Each row of a before or after table is a point. One or more steps were done to the points. Then noise was added and the rows were shuffled. The steps act on columns, c1 being the first. What was done? A step turns or swaps two columns, mirrors them in a line or flattens them onto one, adds a multiple of one to another, or multiplies or shifts one. Angles are multiples of 10 degrees, from the lower column toward the higher: turns from -170 to 170, lines from 10 to 170 but not 90. Use the fewest steps. Two steps may share a column if one is a turn and the other turns, adds or multiplies; they go together, in the order done. Otherwise the lowest column goes first.

Before (13 x 3):
[[-11   4  13]
 [ -8   9  17]
 [ 19   9 -15]
 [-17 -25  40]
 [ -9   4  10]
 [-17   3 -20]
 [-44 -14  15]
 [  0  42 -37]
 [-47 -11  11]
 [-22 -12   1]
 [ -8  22 -22]
 [-19 -30  -5]
 [-10  60  13]]
After (13 x 3):
[[-11 -45  18]
 [ 44   1 -38]
 [ 61 -11  14]
 [  9  19 -13]
 [ 24 -10 -23]
 [  5  -9  12]
 [ 11 -10  18]
 [  3 -17 -21]
 [-23 -16  41]
 [-30 -19  -3]
 [-13 -47  10]
 [-15 -21   1]
 [  3  -8  10]]
Steps: swap c1 and c2

Before (12 x 8):
[[-18   9  24  60   8  10  21 -17]
 [-27 -16  30  32 -13  -8 -10  27]
 [-34 -26 -38  -2  44 -24  28  31]
 [-28  -1  26  51  34  24  -6  36]
 [ 30 -23   5  16   5  11 -34  15]
 [-14  11   0  36  -8 -16 -40   9]
 [ 30  45 -19   7  49   2  36 -37]
 [ -5  35  16  18  10  49 -20 -17]
 [-23  21  -7  25  16  16 -14 -29]
 [-36  13 -13 -10   1   1  10  21]
 [ 37 -13  27 -11  -9  20   4 -36]
 [-25  -9 -42  10   1  28  34  28]]
After (12 x 8):
[[ 38 -15 -34 -14  -2  -8  -9  26]
 [-23  45  42 -21 -33   4  35 -37]
 [ 25  -9  38   3  20  27  34  28]
 [ 29 -26  55  19 -20 -25  30  30]
 [ 32  20  15 -10 -10  17 -13 -29]
 [ 15  32  -8 -13 -17  50 -19 -19]
 [ 26  13  13  26   6  -1  11  21]
 [-18 -24  -1 -30  -8   9 -34  16]
 [ 45   9 -18 -44 -20   9  22 -16]
 [ 30  12  -5 -25   7 -16 -41   9]
 [-38 -13 -28 -10  -6  21   4 -35]
 [ 50  -2  -6 -29 -42  25  -8  35]]
Steps: turn c1 and c4 by -150 degrees; turn c3 and c5 by -150 degrees

Before, 9 rows:
[[ 24  36   4  10   6   9  12   9  27   5  -9 -12]
 [ -4  43   5  21  43  13  15  -4  23 -18 -17   4]
 [  9   5 -20  13 -43  20  33  13 -27 -16  22  23]
 [ -7  26  -8 -60   0   2  13  -5  -6   7 -20  -1]
 [ 15 -18   0  15 -36 -15  33  19 -23 -15   7  13]
 [ -2  21 -30 -37  11   1 -12 -27 -19  28 -15  -4]
 [ 16  39 -26 -30  -9 -13  -1 -16  -5  -5 -32   0]
 [  8  10  11  15 -38   0  16 -12 -12 -18  26  15]
 [ -9 -18 -24  19 -55  20   7 -19   3  -7  -1   9]]
After, 9 rows:
[[ 15 -19   1  15  16 -16  34  36 -22 -20   4  12]
 [ 25  37   3  10 -11   9  11   2  29   6  -4 -12]
 [ -7  26  -8 -60   3   2  14  -4  -6  10  -9  -2]
 [ -9 -20 -24  19  55  20   5  20   3  -9  -1  10]
 [ -2  21 -30 -39   9   1 -12 -28 -19  36  -6  -3]
 [ -4  43   4  21 -31  11  17 -29  21 -23  -7   5]
 [  9   6 -20  15  25  19  35  38 -27 -21  10  24]
 [ 17  38 -24 -29  18 -13  -2  -7  -4  -6 -13   0]
 [  8   9  12  15  37  -1  15  16 -11 -24   9  15]]
Steps: mirror c5 and c8 in the line at 110 degrees; multiply c10 by 1.3; multiply c11 by 0.4

Before (11 x 18):
[[ 40  -8  31  25 -38  -6 -44   6  13  -4 -23   7  11   3   8 -13  -7   0]
 [-10  23  28  24  17 -30   7  -2  36   8  11  -8 -18 -19 -24   4   1  31]
 [  5  30 -10 -52  -5  17  -7  -4   9  37   6  40 -13 -23   3   9  28  -5]
 [ 10  38  37   8  -3 -35   3 -14   6  38  10  -8   1  -7 -22  17  -4  -2]
 [ 13 -31   4  19   7 -17 -13 -21  10  -9 -18   9   3   9  39   6  21  10]
 [-25 -13 -15  -2 -12 -31 -31   5   5   1 -10  23   0  -7  21  18  21   2]
 [ 10   2   2  13  -8 -32   5   7 -13  16   4  23 -25  -9  12   6  28  10]
 [  2 -60   8  40 -26 -29  10 -32   6   8 -11  13   7  19  -6  -9   8  -7]
 [ 11  10   9 -45  12  23 -13  -8 -16  16  -4 -25   7  -4 -11   7 -24  35]
 [ 10  -9  25 -14  25 -14 -35   2   1  13  -1   4  12  41  28 -47  18  21]
 [-26  -3  16  25 -24  -5 -13  13   2  -5 -23  36  17   5   9  25 -26  10]]
After, 11 rows:
[[ -7  37  21   9 -33 -36   4 -14   5  38 -14 -10  -1 -12 -22  17  -3  -4]
 [ 18 -16 -19  -2   4 -32 -32   5   7   0  19  27   2   7  21  18  22   3]
 [ 16  -4  -8  28 -27  -5 -11  13   2  -6  32  38  16  14  10  24 -24  11]
 [ -5 -60 -14  41 -24 -28  10 -32   7   9  10  12   7  13  -6 -10  10  -8]
 [ -3  33  -8 -52   4  17  -8  -2   6  38  -7  42 -15 -26   3  12  29  -6]
 [ -7   1  -8  14  -5 -34   8   7 -14  16  -7  23 -27 -15  11   5  28  14]
 [-10  11  15 -44   1  23 -12  -7 -18  19   0 -25   6  -9 -10   7 -24  36]
 [-18 -32  11  20   4 -15 -13 -21   8  -9  14  10   2  -5  40   7  23  12]
 [ 10  23  29  24 -10 -30   6  -3  38  10  -5  -9 -18 -10 -26   4   1  31]
 [-48  -5 -11  25 -48  -7 -41   8  14  -6   8   8  11 -29  10 -13  -6   0]
 [-10 -10  35 -13  -5 -12 -36   2   2  14  -3   4  13  36  29 -49  19  20]]
Steps: turn c1 and c11 by -160 degrees; add 0.7 times c1 to c14; turn c3 and c5 by -50 degrees

Before, 10 rows:
[[ -7  -3  15  15   7  -7 -13   0  -4  -6 -18  -4  10  30  17 -20  10   1
    0 -24  -5   5  19   3  -2 -11   0 -17  17   8  14  32]
 [  7  22 -13   1  29  -1  -2 -21 -14  -9   1  10 -17 -20 -13  11  14   2
    6   5 -20  12 -18   7 -20  11   9 -13   6 -10 -20   1]
 [ -4 -21 -25  -1  19   6  -5   6  -9 -12   0   5  -1  -4 -16 -16 -11  -7
   21   7  16   3 -16 -31   9  14 -17  -9 -18   6  -3  12]
 [ -1 -11 -18   7   2  -6  -2   3  -6  -1 -17   3   2  -4 -17  -1  -2   7
   17  -2  18   9  -2 -28  -1   5 -12   4  -9  23  18   2]
 [ 11  14   9   3  30  -9  -6  -1 -27  -4  24   8  -9 -19   6  18  -5  -8
    4   0 -14  16  -9   0  -7  20  20  -1   8  -7 -12  24]
 [  6  -9 -27  -7  12   3 -11   5  -1  14  -2   0  -2  10  -6   8  -8  10
   11   5   8  -1 -17 -12 -10   2 -15   1 -16  15  10   1]
 [-23  12  13  12  -1  -2  10  -6   4   0 -13  -5  13  17  24 -13 -11   8
  -17 -14  -9  17  17  -4   3 -12   1 -14  21   5  22  23]
 [  1  12  -4   3  29  -3   1 -20  -4 -15  15 -12 -23  -9 -15  12  13  19
   -4 -10  -6  20 -14  10 -15   4  15   9  -4 -16  -3   6]
 [ -1 -16 -14 -14  10   4   8  15   6   6 -10  -5 -15  12 -17  12   2  -3
   16  -7  10   2   3 -24  -1  13 -16  -7 -18   6  14   7]
 [ -8 -26 -20 -23  12  -2  -9  12 -18   6  -8   7   0  -2 -33   2 -14  -2
   15   5   5  -9  -1 -24   7  -7 -11  -9  -6   9   3   1]]
After (10 x 32):
[[ -3  -1 -26   0  18   1  -4   6 -15   6   0   6  -1 -10 -16 -15 -12  -7
   21   9  16   6 -15 -30   9  12 -17 -10 -18  21  -4  12]
 [  7   6 -14   1  28   0  -1 -22 -22  14   2  11 -17 -39 -13  11  14   3
    5   6 -19  -1 -19   6 -21  12   8 -13   7 -25 -19   2]
 [ -8  -4 -21 -21  12  -1 -10  12 -30 -12  -9   7   0  -5 -33   2 -14  -2
   16   6   5   0  -2 -24   7  -7 -11  -9  -5  28   2   2]
 [-24  -6  14  13  -1  -2  10  -6   5  14 -14  -4  13  35  23 -13 -10   9
  -17 -15 -10  -8  16  -4   4 -11   2 -15  20 -10  23  24]
 [ 12   5   9   3  30  -3  -7  -1 -43  15  24   7 -10 -39   6  18  -5  -7
    5   0 -13  -5  -8  -1  -8  20  20   0   9 -16 -13  24]
 [  1  14  -3   2  30  -1   0 -19  -7  22  14 -12 -22 -19 -16  11  14  21
   -3 -10  -5  -1 -14   9 -15   4  14   9  -5 -13  -3   5]
 [ -2  -3 -13 -13  11   2   8  15   9   0 -11  -5 -14  24 -18  10   2  -2
   14  -7  10  -5   3 -24  -2  13 -17  -6 -17  17  13   8]
 [ -6  -7  15  16   7  -2 -13   1  -7   8 -18  -5   9  60  17 -21  10   1
   -1 -24  -5   2  19   2  -2 -11   0 -16  17   6  15  32]
 [ -1 -21 -18   8   2  -1  -2   2  -9   8 -17   2   2  -8 -16   0  -2   6
   17  -1  17  -4  -2 -27  -1   4 -11   5  -8  15  18   2]
 [  6 -13 -26  -8  12   1 -12   5  -2  -6  -3  -2  -3  20  -4   8  -7   8
   11   4   9  -9 -17 -11 -10   2 -15   1 -17  10   9   1]]
Steps: mirror c2 and c30 in the line at 130 degrees; multiply c6 by 0.4; multiply c9 by 1.6; multiply c10 by 0.7; turn c10 and c22 by -120 degrees; multiply c14 by 2
